Each row of a before or after table is a point. One or more steps were done to the points. Then noise was added and the rows were shuffled. The steps act on how far a point lies along the listed directions, d1 being the first. Write out the steps. A step turns or swaps two directions, mirrors them in a line or flattens them onto one, adds a multiple of one to another, or multiplies one. Angles are multiples of 10 degrees, from the lower direction toward the higher: turns from -170 to 170, lines from 10 to 170 but not 90. Use the fewest steps. Two steps may share a direction if one is a turn and the other turns, adds or multiplies; they go together, in the order done. Otherwise the lowest direction goes first.

Directions:
(1): [ 0.44  0.28 -0.08]
(2): [ 0.28 -0.36  0.25]
(3): [ 0.08 -0.25 -0.45]
Before (9 x 3)
[[-0.54  0.21  0.28]
 [ 0.12 -0.06  0.01]
 [-0.16 -0.11  0.50]
 [ 0.10  0.12  0.48]
 [ 0.14 -0.08  0.01]
 [ 0.16 -0.17 -0.06]
 [-0.31 -0.16  0.35]
 [ 0.11 -0.11  0.13]
 [ 0.27 -0.28 -0.26]]
After (9 x 3)
[[ 0.56 -0.04 -0.11]
 [ 0.16 -0.28  0.37]
 [ 0.05  0.57 -0.73]
 [ 0.08 -0.29  0.59]
 [ 0.08 -0.23  0.17]
 [ 0.27 -0.38  0.20]
 [ 0.61 -0.41 -0.06]
 [ 0.12 -0.27  0.23]
 [ 0.35 -0.58 -0.16]]
Steps: turn d1 and d3 by 170 degrees; multiply d2 by 2.5

Directions:
(1): [ 0.20  0.35 -0.09  0.60 -0.28 -0.26  0.22 -0.08]
(2): [-0.23  0.58  0.13  0.06  0.07  0.53 -0.04  0.19]
(3): [ 0.04  0.13 -0.55 -0.35 -0.34  0.21  0.19 -0.29]
(4): [-0.28 -0.39 -0.08  0.21 -0.10  0.24  0.53  0.32]
(5): [ 0.25 -0.14  0.12 -0.02 -0.60  0.16 -0.35  0.36]
(6): [-0.37  0.26 -0.05 -0.29 -0.15 -0.51  0.07  0.40]
Before (10 x 8)
[[ 0.01 -0.14 -0.30  0.31 -0.47  0.08  0.01  0.02]
 [ 0.21  0.26 -0.27  0.13 -0.32  0.35 -0.19 -0.58]
 [ 0.34 -0.19  0.03  0.00  0.07  0.73  0.07 -0.33]
 [ 0.04 -0.15  0.29 -0.06  0.68  0.40 -0.16 -0.27]
 [-0.37 -0.26 -0.01  0.05  0.38  0.03  0.58 -0.01]
 [ 0.14 -0.18 -0.20  0.23 -0.29  0.24  0.13  0.08]
 [-0.28 -0.09  0.18  0.12  0.76  0.46 -0.01  0.18]
 [ 0.01 -0.14 -0.16  0.51 -0.06 -0.39  0.19  0.02]
 [ 0.12  0.13  0.26  0.59  0.39  0.66  0.16 -0.13]
 [ 0.13 -0.30  0.03  0.61 -0.15 -0.52  0.55 -0.12]]
After (10 x 8)
[[ 0.35 -0.13 -0.14 -0.20 -0.21 -0.71 -0.46  0.09]
 [-0.28  0.05 -0.01 -0.21 -0.03 -0.66  0.37  0.32]
 [-0.15  0.35  0.08 -0.02  0.14  0.40 -0.39  0.14]
 [-0.18  0.00  0.07 -0.74  0.04 -0.60 -0.29  0.33]
 [ 0.25  0.02  0.37  0.10 -0.31 -0.16 -0.37  0.25]
 [-0.44  0.03  0.04  0.12  0.37  0.12 -0.05  0.04]
 [-0.27  0.09  0.10  0.01  0.36 -0.08  0.04  0.16]
 [ 0.11  0.07 -0.16 -0.25 -0.44 -0.68 -0.05  0.17]
 [-0.14  0.64  0.44 -0.10  0.08  0.43 -0.36  0.21]
 [-0.70 -0.24 -0.12 -0.18 -0.01  0.03  0.36  0.26]]
Steps: turn d1 and d2 by 140 degrees; turn d3 and d4 by 110 degrees; multiply d3 by 0.7; turn d5 and d6 by -170 degrees
